Each row is a point. The ring and each string are closed loops that go straight from each point to the next, and from the last back to the first. Before rounding, they use only three directions, however many columns there are. How many times does the string pass through the ring? Passing back the other way cancels.
In the rows, 100 means zero.

Ring (7 x 3):
0: 158 110  94
1: 118 132  91
2:  80 122  88
3:  52  73  85
4:  68  42  85
5: 125  36  90
6: 158  67  94
String, 13 rows:
0: 131  72  72
1: 143  83  58
2: 131  95  96
3: 127 113 122
4: 113 143 138
5:  94 108 129
6:  97  90  77
7:  61  87  49
8:  25  54  53
9:  47  31  94
10:  78   9  64
11: 116  43  42
12: 124  62  78
Times through: 0

Ring:
0: 162 109  88  92  97  84 109 110 101
1: 138 142  89  93  91  87 114 113  97
2:  84 152  88  99  85  95 115 114  98
3:  51 124  85 105  85 101 111 110 104
4:  55  87  88 108  89 104 106 106 111
5:  90  58  96 105  95 102 102 103 116
6: 136  56  96  99 100  94 102 103 113
7: 162  81  90  94 100  86 105 106 106
String (8 x 9):
0: 118 138  62  96  93  80 114 112  92
1: 115 120  78  97  93  87 111 110  99
2: 118 114  88  97  93  91 110 110 102
3: 139 122  67  94  96  79 111 111  95
4: 167 131  63  90  98  72 113 112  91
5: 179 144  92  87  95  80 114 114  95
6: 160 153  96  89  91  85 115 115  95
7: 139 158  76  91  91  80 116 115  91
Times through: 0
String, 7 rows:
0: 132  88 111  97  94  99 106 107 111
1: 165  51 125  95 100 101 101 103 119
2: 171  44 101  95 104  91 100 102 114
3: 171  61  78  94 105  81 103 103 106
4: 195  73 108  90 102  88 104 106 109
5: 160  90 118  93  96  97 106 108 111
6: 115  98  84  99  95  91 108 108 104
Times through: 0

Ring, 6 rows:
0: 160 131  90 105  80 102  80  67  77 111 108 105 114 102
1: 106 180  87 100 104  92  73  79  93  91 117 104 124  84
2:  45 158  89 100 109 100  76  91 111  81 115 107 114  82
3:  36  59  97 106  83 124  88  90 113  96 101 113  85 104
4:  91  17  91 110  63 130  95  80  94 114  93 113  77 119
5: 153  46  87 110  60 121  92  68  75 123  96 109  89 120
String, 19 rows:
0: 129 135 125 105  78 107  78  66  97 111 110 110 111 103
1: 121 123  94 104  85 106  81  74  89 105 108 107 109 100
2: 145 137  40 102  98  94  82  80  65  96 110 100 116  92
3: 181 152  41 102  94  89  80  72  55 102 111  99 122  93
4: 193 140  86 105  77  98  80  61  66 117 109 104 118 104
5: 172 115 129 107  64 110  81  56  85 125 106 110 109 113
6: 137 100 128 107  67 115  82  64  95 119 104 111 102 112
7: 128  97  91 106  77 111  85  73  85 110 104 108 102 106
8: 164  92  38 105  83 103  88  76  58 107 102 102 104 104
9: 192  82  56 107  71 106  89  67  55 119 100 104 103 112
10: 195  80  88 109  61 111  88  59  64 127 100 107 102 117
11: 180  85 135 110  53 117  84  53  84 133 101 112 100 121
12: 140  97 116 107  69 114  83  66  90 118 104 110 102 111
13: 125 104  76 105  83 107  84  77  82 105 105 106 104 102
14: 116 106  87 105  83 109  83  76  88 105 106 107 104 102
15: 143 123  64 104  88 100  83  75  73 103 108 104 111  98
16: 168 151  62 102  91  93  79  71  66 104 111 101 121  95
17: 175 171  90 103  88  92  75  64  73 108 114 103 126  95
18: 149 155 131 104  78 103  75  61  94 114 112 109 118 101
Times through: 3

Ring:
0: 156 114  81 108 113  74 116 102 122  92 102  90 107  69
1: 130 139  83 110 115  73 112  96 129  86  97  90 107  68
2:  87 148  90 115 111  78 105  88 129  81  89  90 104  77
3:  61 133 100 119 105  86  98  83 121  80  84  90 100  91
4:  48  96 113 122  97  97  93  82 107  83  82  90  96 109
5:  56  63 116 122  91 103  92  85  96  89  84  89  94 120
6:  78  36 112 121  88 105  94  91  88  96  88  89  94 123
7: 114  22  99 117  88 101 101 100  86 103  95  88  96 116
8: 154  39  85 111  96  90 110 107  95 105 103  88 101  97
9: 167  72  81 108 105  81 115 107 108 100 104  89 105  82
String (19 x 14):
0: 115 122  63 110 105  75 110 101 121  94  97  89 103  75
1: 110 172  60 109 116  65 113  96 139  86  95  90 107  58
2:  98 170 104 114 120  75 107  83 137  74  88  91 107  68
3:  86 144 121 118 114  84 102  79 127  74  85  91 104  83
4:  98  97 101 116 103  89 102  91 111  88  91  90 101  94
5:  78 100  73 116  97  85 102  96 111  94  91  89  98  94
6:  22 106  83 122  91  93  91  86 109  88  81  89  94 109
7:  31  72 139 127  93 109  86  75  97  80  77  90  93 126
8:  69  51 149 124  95 110  90  78  93  83  82  90  96 125
9:  94  61 114 119  96  99  98  90  98  91  90  89  98 110
10:  91  58  84 116  91  94 100  98  97  99  93  88  97 107
11: 110  63 104 116  98  94 102  94 101  94  93  89  99 103
12: 125  48 110 116  97  97 103  96  96  96  95  89 100 106
13: 117  67  86 114  97  89 105 100 102  98  96  89 100  97
14: 136  57  61 110  94  85 110 110 100 107 102  88 100  93
15: 186  53  65 106 101  80 118 115 103 109 110  88 105  81
16: 195  77 102 107 113  81 118 104 112  95 106  90 109  75
17: 151  94 104 111 111  83 111  96 115  90  99  90 106  81
18: 128 100  92 112 107  83 109  96 115  91  96  90 104  83
Times through: 3

Ring:
0: 167  88 120 106 122  95 103  84  73  76  58 100 118 119
1: 132 139  92 122 110 132 101  72  69  62  52 101  94 121
2:  89 147  74 125  91 145 105  76  69  69  71  96  68 106
3:  46 108  75 111  66 128 120  96  76  98 114  86  45  75
4:  49  62  83 100  63  98 124 110  80 117 134  79  48  62
5: 112  13 101  93  90  54 116 114  79 118 121  77  86  76
6: 158  38 120  96 114  63 108 100  76  98  85  90 113 102
String:
0:  17  96 104  91  47 129 138 109  86 119 141  90  33  52
1:  14  37  48 107  47  85 123 119  77 129 161  63  25  46
2:  59  35  43 116  70  73 109 110  71 114 135  64  49  68
3:  78  60  75 108  79  90 113 103  75 106 116  78  63  78
4:  82  84 119  92  78 109 126 102  82 105 110  94  71  77
5:  86  87  83 110  84 107 113  95  74  95 101  86  68  87
6:  71 101  40 130  82 114 101  88  66  85  97  77  54  93
7:  24 147  20 140  63 153 105  81  65  79 102  79  25  86
8:  17 134  76 111  53 151 127  94  78  98 120  90  29  68
Times through: 0
String (24 x 14):
0:  73 108 129  90  74 128 131  99  85 102 106 102  67  77
1:  87  98 102 103  83 116 118  94  78  95  98  93  71  87
2:  61 121  38 134  78 130 102  83  66  80  94  80  48  94
3:  50 146  22 144  76 147  98  76  63  70  87  80  40  99
4:  51 168  62 128  74 165 111  76  70  71  83  95  45  96
5:  73 146 117 102  78 152 125  86  80  85  87 106  65  90
6:  94 105  96 108  88 118 114  90  75  88  90  94  74  93
7:  88 107  44 132  91 115  97  83  65  78  85  80  64 102
8:  55 153   5 154  81 148  90  71  58  63  79  78  40 106
9:  47 160  75 120  70 162 117  81  74  79  90  97  45  89
10:  54 140 106 103  69 151 127  90  81  91  99 101  53  81
11:  88 100 118  96  82 119 124  96  81  97  99  98  74  84
12:  77  96  81 111  80 114 114  94  75  94 102  87  63  86
13:  81  97 124  91  78 119 128  99  83 102 105  99  71  79
14:  21 104 111  89  49 134 140 108  87 117 136  93  36  54
15:   5  83  66 104  44 119 129 110  80 119 148  77  22  50
16:  40  67  39 120  64  98 111 104  71 108 131  68  38  69
17:  82  72  64 116  83  95 108  97  71  97 107  78  64  85
18:  70  83 129  85  71 112 133 106  86 112 119  96  65  68
19:  33  78 121  82  52 115 141 114  89 125 142  91  44  51
20:  15  73  74 101  47 111 130 112  81 122 148  77  28  51
21:  21  72  21 127  56 104 110 103  69 108 137  64  25  65
22:  74  78  41 127  82  98 102  94  67  93 106  73  56  88
23:  82  93 106 100  80 114 121  98  79  99 104  93  69  82
Times through: 0

Ring:
0: 153  79 100 112 115  91 114 129  94 116 121  97  62  98
1: 143 108 103 109 109  96 101 130  95 126 124 101  79  89
2:  84 142  92 107 104 122  89 106 117 124 102  97 105  87
3:  42 149  87 109 102 140  85  83 134 116  85  88 121  91
4:   7 140  88 112 100 154  86  59 147 102  70  75 134 100
5:   5 111  90 117 103 153  96  50 149  88  65  66 129 111
6:  41  80  87 118 112 137 112  64 138  84  71  68 100 115
7:  84  66  85 117 117 119 122  86 123  90  84  77  74 113
8: 132  66  92 114 118  99 122 114 104 103 106  89  59 105
String:
0: 140  42 125 121 110  93 115 106  95  98 123  77  81 115
1: 133  52  73 114 128  98 138 115 108  95  93  89  35 109
2: 119  78  52 109 130 106 138 118 117 101  81  97  29 100
3: 115  92  70 109 122 107 123 115 114 108  92  96  53  97
4: 173  88  72 106 126  83 128 149  92 123 114 111  28  89
5: 188  90 134 112 104  76  95 146  73 133 155 102  84  91
6: 144  97 132 114 100  94  90 122  89 124 139  92 104  96
7:  91 107  85 110 112 118 107 102 119 110  94  90  83  97
8: 126 104  64 106 123 104 122 126 110 116  95 104  46  90
9: 191  73  79 107 127  75 131 155  84 121 122 110  22  92
10: 168  58 139 118 105  83 103 124  81 114 144  86  88 106
11: 123  72 123 118 106 102 103 104 100 107 121  81  96 107
12: 103  81 107 116 109 111 106  97 111 103 106  81  93 106
Times through: 1

Ring, 10 rows:
0: 141  95  88  41 135 115  93  85 100 119  51 151  61  86
1: 136 118  78  58 131 111  99  74 108 113  48 159  73  84
2: 113 150  77  98 113 100 110  66 119 107  57 156  99  85
3:  84 161  93 130  90  87 115  75 120 108  80 135 120  93
4:  64 149 111 146  71  81 114  89 113 113  98 112 129  99
5:  52 119 125 150  57  83 109 103 100 121 109  94 128 102
6:  58  66 133 129  55  96  96 116  81 132 107  83 109 100
7:  79  40 131  95  72 107  88 119  74 136  96  89  87  97
8: 109  39 122  57 101 114  83 115  76 135  80 107  66  94
9: 128  54 111  38 120 116  84 107  83 131  68 124  57  92
String (22 x 14):
0: 104  44  86  92  85 128  90  84  80 126  54 130  80  77
1: 141  18  77  41 115 143  79  83  73 129  32 147  48  72
2: 157  63  89  11 146 125  83  91  90 125  43 152  41  84
3: 156 109 105   7 159 104  90  99 105 121  62 148  48  96
4: 120 116 108  59 124  97  98  97 105 120  76 132  77  97
5: 106 104  94  89 102 106 100  85 101 118  67 134  89  88
6: 118 116  40 114  99 127 107  39 109 104  22 178  97  64
7: 120 167  35 119 111 113 118  31 128  94  25 190 108  68
8: 109 184  87  99 120  84 116  71 130 103  71 152 106  94
9: 103 151 122  79 117  79 106 103 115 117  97 120  95 107
10:  93 130 112 100  99  88 105  95 108 118  89 120 101  99
11:  65 115  82 161  57 104 111  68 103 112  70 128 128  81
12:  42 140 101 186  43  85 118  79 109 112  96 109 147  92
13:  36 145 134 169  49  69 115 106 108 119 124  85 144 109
14:  64 132 152 114  81  68 105 125 104 126 128  82 114 117
15:  91 119 140  80 104  80 100 119 102 126 110  99  93 111
16:  74  78 109 124  67 105  99  96  88 125  84 108 105  90
17:  43  15 110 163  21 121  92  99  64 135  86  86 116  82
18:  62  12 136 115  49 112  85 124  62 142 101  75  94  95
19:  97  59 158  51 103  91  84 142  80 140 114  80  70 113
20: 106  74 137  55 109  96  89 123  87 133  97 101  72 105
21:  98  81 106  91  92 107  95  96  91 124  75 120  88  91
Times through: 4
String, 21 rows:
0:  32 133 108 195  33  84 117  84 105 114 103 100 152  94
1:  23 123 135 187  30  74 113 107  99 122 126  76 150 106
2:  32  98 146 163  37  78 105 120  90 129 129  68 134 109
3:  34  65 148 154  33  88  98 125  78 135 125  63 125 106
4:  72  83 163  88  82  79  93 140  86 137 129  70  95 117
5:  94  97 138  74 102  88  95 121  94 129 105  98  86 108
6:  87  57 115  98  78 110  92 104  81 130  83 106  89  92
7:  92  39 105  95  77 120  88  99  76 131  72 112  84  85
8: 105  79 118  71 103 103  92 107  90 128  83 114  79  97
9: 122  83 129  37 126  99  88 118  92 130  87 114  63 103
10: 121 100 125  45 126  95  92 112  98 126  87 119  69 103
11: 110  96 107  73 109 103  96  97  97 123  75 126  81  94
12: 125  80  75  73 111 124  94  73  95 118  43 152  74  77
13: 149  96  45  60 130 134  97  49 104 109  15 184  66  66
14: 147 135  52  63 138 118 104  51 117 104  27 184  75  74
15: 138 173  87  56 147  90 109  75 128 106  62 162  81  94
16: 117 162 118  62 133  78 106 100 120 115  91 131  87 107
17: 105 176 103  92 119  79 113  85 125 108  84 138 104 101
18: 100 128 120  82 108  86 102 103 107 120  93 117  93 103
19:  89 109 102 110  87  99 103  89 101 119  79 123 102  92
20:  54 132  92 172  52  93 115  74 107 111  84 119 137  88
Times through: 2

Ring (9 x 14):
0: 132 107  52 105 101  66 116 100  89  69  89 121 110 128
1: 115 133  82 126  77  66  87  82  98  94 119 116 108 143
2: 110 140 125 131  63  81  63  76 104 124 122 106  85 126
3: 106 132 148 120  67  99  57  84 108 141 112  94  68 101
4: 102 115 154  96  83 120  63 103 110 147  93  80  56  71
5: 105  95 141  74 103 129  81 122 108 138  72  75  54  52
6: 123  77 111  63 120 122 105 131  99 112  50  85  59  49
7: 145  75  71  75 123  94 125 123  88  78  47 109  78  75
8: 144  86  56  87 116  78 127 113  86  67  61 118  93  99
String (25 x 14):
0:  81 101 112  65 112 126  90 132 111 127  90  67  83  72
1: 117  98 111  85 103 107  93 114 101 114  76  92  71  77
2: 145  88 118  90 101 102  97 107  93 108  54 106  53  65
3: 177  52 117  68 123 114 119 123  84  97   5 111  27  23
4: 149  56  90  54 135 116 128 138  89  90  21  98  55  37
5: 108  81  79  58 128 114 117 138 100  97  64  83  87  70
6: 108 101  93  82 107 102  99 118 101 105  84  91  88  90
7: 156  84 102  93 104  92 107 105  88  93  49 116  59  72
8: 172  61  97  75 121 101 123 119  83  85  19 116  45  46
9: 160  48 100  52 136 120 128 138  87  92   9 100  42  24
10:  81  85  89  46 131 130 108 149 109 114  76  63  91  64
11:  94 101  98  73 110 113  96 126 106 114  88  79  88  83
12: 132  99 119  95  95 101  90 104  97 113  70 102  62  76
13: 127  93 158  86  94 125  75 110 104 141  61  87  36  45
14: 115 104 188  91  82 136  55 104 111 165  72  76  25  38
15:  72 118 154  81  89 134  60 117 119 158 107  60  67  70
16:  83 115 111  84  98 112  82 117 111 126 105  76  90  93
17: 120 113 122 105  86  97  80  97 101 119  90 100  71  92
18: 143 124 163 133  59  91  57  70  99 137  89 114  43  88
19: 120 137 182 134  51 101  40  69 108 158 108  99  44  90
20:  80 137 164 109  68 117  46  94 118 161 123  73  68  92
21:  67 122 121  82  95 120  72 119 117 139 117  65  92  93
22: 106 111 116  93  93 104  83 107 105 121  93  89  79  90
23: 119 108 134  98  88 107  77 101 103 128  83  94  61  78
24:  86 106 119  75 104 122  84 124 111 130  93  71  79  76
Times through: 4
String, 19 rows:
0: 131 131 142 134  61  83  62  72 100 128 103 113  63 108
1: 131 144 187 150  39  91  34  56 106 157 112 110  40 100
2:  92 132 177 110  66 120  43  91 116 166 112  76  53  79
3:  72 114 135  75  98 130  71 123 117 146 104  61  77  74
4: 109  91 181  73  96 146  65 120 112 163  62  67  26  25
5: 136  82 150  78 103 126  86 116 100 133  46  89  33  36
6: 132  89 120  84 104 109  95 113  98 114  60  96  57  63
7: 106  95 102  75 110 112  98 123 103 112  78  85  79  76
8:  87  78 100  42 133 137 108 151 108 118  65  62  79  49
9: 118  63 125  43 131 142 106 146 102 124  35  71  45  20
10:  99  79 128  50 122 141  95 142 108 133  58  64  57  36
11:  75 104 103  66 112 123  91 133 112 124  97  66  92  81
12:  98 107 121  83  98 115  82 116 108 127  90  80  75  79
13:  74 119 134  82  93 124  69 117 116 145 110  66  80  82
14: 104 118 124 101  86 103  76 101 106 126 101  90  77  95
15: 122 125 134 120  72  91  68  84 102 126 101 105  68 102
16:  94 125 112 103  85  98  76 101 108 122 113  89  91 109
17:  81 127 105  97  89 101  77 107 111 123 121  82 101 113
18: 106 123 114 108  82  93  77  95 104 119 106  97  85 108
Times through: 0

Ring, 7 rows:
0:  98  67 141  70 120  85 158 116  86  97  84  98  94 104
1: 113  69 128  83 105 103 114 107  84  93 106  86  78 101
2: 116  70 111 109  98 125  82 102  93  84 125  77  74 102
3: 105  71  92 149 103 149  72 103 113  71 136  72  87 108
4:  82  81 101 121 119 146  87 103 129  71 124  79 104 113
5:  66  88 124  70 133 124 119 106 128  80 101  92 115 115
6:  71  82 136  58 134 103 146 111 115  89  87  99 113 112
String, 30 rows:
0:  88  77 128  77 121 109 126 109 105  88 100  91  99 108
1:  92  70 127  93 121 104 139 114 100  88  96  93  99 108
2:  93  67 129  96 121 100 147 116  97  90  92  94 100 107
3:  87  81 128  68 120 113 116 105 107  87 103  90  97 108
4:  85  79 146  41 126  89 148 110  97  97  84  99  99 107
5: 101  63 150  64 122  70 178 121  76 103  73 103  94 103
6: 116  51 142  97 112  70 179 125  66 102  78  99  86 100
7: 110  59 122 118 110 100 140 117  85  90  99  89  88 103
8: 104  69 123  95 110 109 118 109  94  89 106  87  87 104
9: 123  57 117 126  99 106 119 113  79  90 110  83  76 100
10: 124  69 114 103  93 120  79 101  85  88 125  76  67  99
11: 119  76 108 100  93 134  58  95  95  83 135  72  68 101
12: 104  82 109  91 103 137  64  95 107  81 131  75  79 105
13: 100  71 113 112 111 123 105 107 104  82 115  83  90 107
14: 112  61 102 150 104 127 105 112  98  79 120  79  86 105
15: 121  62  87 171  93 146  70 106 101  72 140  68  77 104
16: 123  56  88 182  94 140  85 111  97  74 135  70  79 104
17: 108  67 104 134 105 130  96 108 102  79 122  78  86 106
18:  96  80 114  90 110 129  86 100 109  82 120  81  88 107
19: 101  80 112  91 106 132  77  98 107  82 125  78  83 105
20: 108  67 112 120 106 121 105 108  97  83 116  81  85 105
21: 119  59 111 134 101 115 111 112  87  85 115  81  80 102
22: 127  61 121 107  95 105 108 109  75  93 113  81  69  98
23: 111  76 137  50 105  98 108 102  82  98 104  88  74  99
24:  96  82 137  44 115 102 113 102  95  94 101  91  86 104
25:  92  78 126  76 117 113 114 106 104  87 105  88  93 107
26: 105  58 127 114 115  94 155 120  86  92  92  93  94 105
27:  98  59 142  87 123  76 182 124  81  99  75 102  99 105
28:  83  69 158  42 135  66 195 122  87 104  62 110 108 107
29:  73  85 153  19 135  86 156 110 104  98  77 104 108 109
Times through: 2

Ring:
0: 106 100  76 136 127  99 119 113  65  72 105 122 113 109
1: 121  96  86  97 123 104 125 103  68  75  97 128 105  94
2: 116  91 109  48  96 113 118  79  97  94  87 119  89  87
3:  85  92 127  45  68 117 101  57 134 112  85  98  79 100
4:  64  94 124  76  61 114  89  65 142 121  91  84  82 119
5:  61  96 103 124  74 106  84  94 121 121 101  82  95 136
6:  73  99  85 151  99 100  95 112  93 102 107  95 107 134
String, 25 rows:
0:  89 100  89 128 108 102 109 100  88  84 103 110 105 115
1: 100  93  85 112 101 103 100 119  80 112  99 105 103 120
2: 104  98  71 143 122  97 109 129  62  90 106 115 114 120
3: 104 102  62 167 136  93 115 135  50  74 112 120 122 121
4: 101  94  77 127 108 100 101 128  72 108 103 107 108 124
5:  90  98  91 121 103 103 106 101  91  93 101 107 103 117
6:  72 106  85 165 115  99 110  96  91  67 111 107 112 123
7:  64 101  80 173  99  97  90 118  93 103 111  90 111 144
8:  53 103  98 153  89 103  93  87 117  93 107  88 103 135
9:  47  99 108 135  70 106  82  83 133 116 103  77  94 140
10:  42  94 120 106  48 111  70  78 151 142  96  66  84 144
11:  50  99 129  91  62 114  93  47 153 103  94  83  83 119
12:  82  96 109  90  85 110 102  78 115 101  95 100  92 111
13:  91  92 103  85  83 109  97  96 105 118  94  99  92 115
14:  70  97 129  67  71 116 103  47 142  97  90  96  82 104
15:  60  96 146  44  54 121 100  24 166 101  85  89  72 100
16:  66  98 132  67  69 116 104  40 148  93  90  95  81 103
17:  82  94 111  83  79 111  99  79 118 110  93  97  89 113
18:  71  90 118  72  58 113  82  82 134 139  90  81  82 125
19:  51  93 122  91  50 113  75  74 148 139  94  71  82 135
20:  47 100 115 122  69 109  87  70 140 108 101  80  91 133
21:  64 102 105 127  89 106 100  77 119  89 102  95  98 122
22:  57 101  87 167  92  99  87 109 104 106 110  86 107 145
23:  82  95  74 154  99  98  87 137  79 122 107  93 110 143
24:  96  92  84 116  96 103  95 123  83 119 100 100 102 126
Times through: 0
String:
0:  63 102 101 136  91 104  99  82 115  89 104  95 100 125
1:  59 102  99 144  90 104  96  86 116  93 106  92 101 130
2:  76 100 101 119  94 106 104  84 108  90 101 101  99 118
3:  87  93  92 111  88 105  92 113  95 122  99  95  99 127
4:  77  96  79 151  94  99  85 130  87 122 107  90 107 143
5:  70 104  70 190 114  94  98 126  78  88 115  98 118 142
6:  76 109  69 195 132  93 114 113  71  57 117 113 123 128
7:  88 108  75 170 134  96 123 103  71  50 112 121 119 114
8: 103 109  68 169 149  94 133 108  55  36 113 133 123 104
9: 101 103  87 126 126 102 126  91  78  57 103 125 109  99
10: 104  99  91 107 115 104 120  94  82  75  99 120 104 100
11: 111  90  90  87  99 106 104 115  80 114  94 110  98 111
12: 133  89  86  71 113 106 116 117  64 102  92 125 100  95
13: 127  88  91  65 104 108 113 111  74 108  90 120  96  97
14: 133  86  93  52 102 109 113 112  73 113  88 121  94  94
15: 142  90 101  33 114 112 131  87  74  83  85 136  92  72
16: 125  95 106  52 114 111 134  70  87  66  88 134  94  73
17: 105  99 106  78 109 109 127  67  98  65  94 124  96  86
18: 105  96 101  83 103 108 116  85  93  86  94 117  96  97
19: 115  90  92  77 100 107 107 109  81 110  93 113  97 105
20: 133  89  82  77 114 105 115 123  60 104  93 124 102  98
21: 131  99  78 105 140 101 136 107  52  56 100 140 112  86
22: 115 107  78 136 148  99 142  93  58  31 106 141 117  88
23:  97 101  88 124 118 102 119  94  82  69 103 119 107 105
24:  94 106  75 161 135  97 124 104  68  51 111 123 118 110
25:  86 106  71 177 130  95 115 114  69  63 114 115 120 122
26:  71 108  76 186 123  95 110 106  82  63 115 108 118 129
27:  66 106  89 164 109 100 107  91  99  71 110 103 110 126
28:  86  97  99 107  94 106 103  92 102  99  98 103  98 115
29:  83  93  91 117  86 104  88 116  96 126 100  92  99 132
30:  81  95  96 114  88 105  95 101 103 112  99  96  98 125
Times through: 3
